Each row of a before or after table is a point. The points were changed in one or more steps. Then noise was added and the rows were shuffled. The steps act on columns, c1 being the first. What was done? A step turns or swaps two columns, mirrors them in a line or flattens them onto one, adds a multiple of one to another, or multiplies or shifts one. Angles are multiples of 10 degrees, from the lower column toward the higher: turns from -170 to 170, lines from 10 to 170 but not 90. Use the fewest steps. Two steps may share a column if one is a turn and the other turns, adds or multiplies; they go together, in the order done. Otherwise the lowest column goes first.

Before (12 x 3):
[[  35   20   15]
 [  62  -21  -21]
 [  -5  -86  -22]
 [  14    3  -39]
 [ -18   18   -3]
 [ 115 -121  -49]
 [ -19   16  -16]
 [ -13   22   28]
 [ -20  -46  -19]
 [   2   12  -18]
 [  -9  -37   -9]
 [  13    2   -1]]
After, 12 rows:
[[ -19   86  -10]
 [  24   22  -62]
 [   7   -3  -10]
 [ -13  -11  -13]
 [ -21   -4  -37]
 [  37  121 -120]
 [ -26   46    3]
 [ -14  -18   14]
 [  12  -22   29]
 [ -11   35    1]
 [ -25  -16    4]
 [  34  -21  -18]]
Steps: turn c1 and c3 by -50 degrees; multiply c2 by -1

Before, 13 rows:
[[  25   26   31   17    5  -12  -26    1]
 [   1    2  -26    6   21    9    2  -10]
 [  -9   22  -25  -14   34   49    7  -10]
 [  10   27  -25  -64   29  -11   -3  -10]
 [  -3   17   10    5   37    5  -73   13]
 [  21   29  -14   19  -10  -10    7   -1]
 [ -16   28    8    8  -62    0   -5   -8]
 [ -10  -24   38   -4   39  -13   -8  -13]
 [ -15   11   30    8    5   22    9   23]
 [  -6   16  -22    7   35    0    0   50]
 [  -6  -14  -25   13   -4  -11    0  -12]
 [  22    5   -3  -15   35   32    6   -4]
 [  40  -81   81  -15 -121   32  -39  -13]]
After:
[[   0    1  -22   -9   22   11    4  -12]
 [  -9  -24   32   11   35  -11   -8  -11]
 [  23   26   30   11    5  -15  -28    0]
 [   7   28  -40  -16   26  -10   -5  -13]
 [  -1   19   11    3   40    4  -73   15]
 [  -7   19  -16   -7   34    0   -2   48]
 [  38  -81   62   26 -123   35  -36  -12]
 [  -5  -13  -18   -7   -8  -10    1  -16]
 [ -11   20  -27  -11   37   46    7   -8]
 [ -15    9   27    9    8   21   12   23]
 [  25    6   -7   -5   36   30    6   -7]
 [  19   33   -5   -4  -11  -11    7    3]
 [ -16   28    6    6  -63   -5   -6   -7]]
Steps: flatten c3 and c4 onto the line at 20 degrees

Before, 12 rows:
[[ -77  -27  -61  -14  -43   19   -1   21  -17  -14   18   73]
 [  23   41   20   -3   -5  -23   12  -35  -10    9   27  -18]
 [ -89   17    2  -63   10  -35    5   70  -77   36  -12   50]
 [ -43   12  -14  -48    9  -56   57   30  -94  -14  -63   42]
 [  30   60   54   13   19   47    5  -27  -56  -12   -4   24]
 [ -43  -13  -74  -44   -6   18  -11   64  -18   22  -42   29]
 [  31  -13   39    2  -68   33    9  -34  -13   43   -4   22]
 [ -54   14   10    1  -22  -70  -17  108  -42  -23  -50   42]
 [-110  -24  -31   11   20  -31    7   57  -14   28  -56   54]
 [ -27    8   -3  -58   39  -63   24   61  -34    7  -37   98]
 [  53  -25   46   42   12   28    9   -2  -63    0   45   -8]
 [   2   12   37    1   -9   50   64   23   -8   -6   24    2]]
After (12 x 12):
[[ -61  -36  -72    6   -4   16  -12   63  -18   22  -42   28]
 [ -66   11  -16    3    9  -57   56   31  -95  -14  -63   42]
 [ -61    8   -3  -16   39  -63   22   62  -34    7  -36   99]
 [   3   24   37    2   -8   50   65   23   -7   -8   24    2]
 [  13   49   23  -21   -5  -23   14  -36  -11    9   27  -17]
 [  29   77   53  -15   20   48    6  -28  -55  -12   -4   24]
 [ -62  -45  -61   49  -42   18   -1   22  -17  -15   20   74]
 [ -33   16    8   42  -22  -71  -17  106  -43  -22  -50   43]
 [-105   18    3   28   11  -36    6   69  -76   37  -13   52]
 [ -61  -33  -32   92   20  -30    6   56  -14   27  -56   54]
 [  67  -12   45  -14   11   29    9   -1  -63    1   45   -9]
 [  21   -2   39  -23  -67   33   10  -33  -12   43   -4   22]]
Steps: turn c1 and c4 by -50 degrees; add 0.3 times c3 to c2

Before, 8 rows:
[[-35  50 -96   6 -55 -43  14 -14 -93 -12 -29 -73 -28 -24   4  80   7  42]
 [-41 -60  38  31 -89  24 -11  12   7  54   7  52  26 -26  13 -68 -18  19]
 [  0 -58 -24  45  -5  -9  26  19 -42  -6 -29  31 -39  87  -9 -65  26  25]
 [ 14 -48 -31 -58 -96 -22 -62 -26  49 -14 -39  11  51 -33 -45 -66 -28   9]
 [ 19  17  -1  21  69  39  20  -8  12  -7  21 -93  53 -20  12  20   4   7]
 [  4 -26  31   9  75 -21 -45 -45  17 -11 -22  62   3  30 -73 -30  28  36]
 [ 14 -48  -3 -60  47 -39  -5   2  56  48 -13  71  17  15  18  47  33  13]
 [-89  31  15  42  16 -20 -50  10  48 -13 -24  52  -1 -29 -12 -45  24  22]]
After (8 x 18):
[[ 10  60 -30 -61 -89 -23 -66 -26  48 -33 -36   7  55 -31 -45 -68  -3  13]
 [  9 -72  33   7  17 -20 -37 -45  24  11 -15  64   5  30 -74 -23  27  36]
 [-42  53  41  30 -97  24 -11  11  12  10  12  50  26 -24  15 -65 -46  22]
 [-34  69 -93   5  13 -47  14 -11 -93   0 -31 -74 -28 -28   2  83  18  43]
 [-92   1  19  44  31 -25 -52   8  46  12 -26  52   0 -27 -13 -40  25  26]
 [ -4 -27 -20  46 -57 -12  29  21 -43  16 -28  36 -42  83  -8 -63  24  23]
 [ 10 -68  -3 -60 -19 -42  -8   4  57  50 -15  70  15  20  19  49 -24  17]
 [ 20 -56  -2  20  51  37  23  -9  12   0  24 -91  59 -19  13  23   8   4]]
Steps: turn c2 and c5 by 60 degrees; turn c10 and c17 by -60 degrees
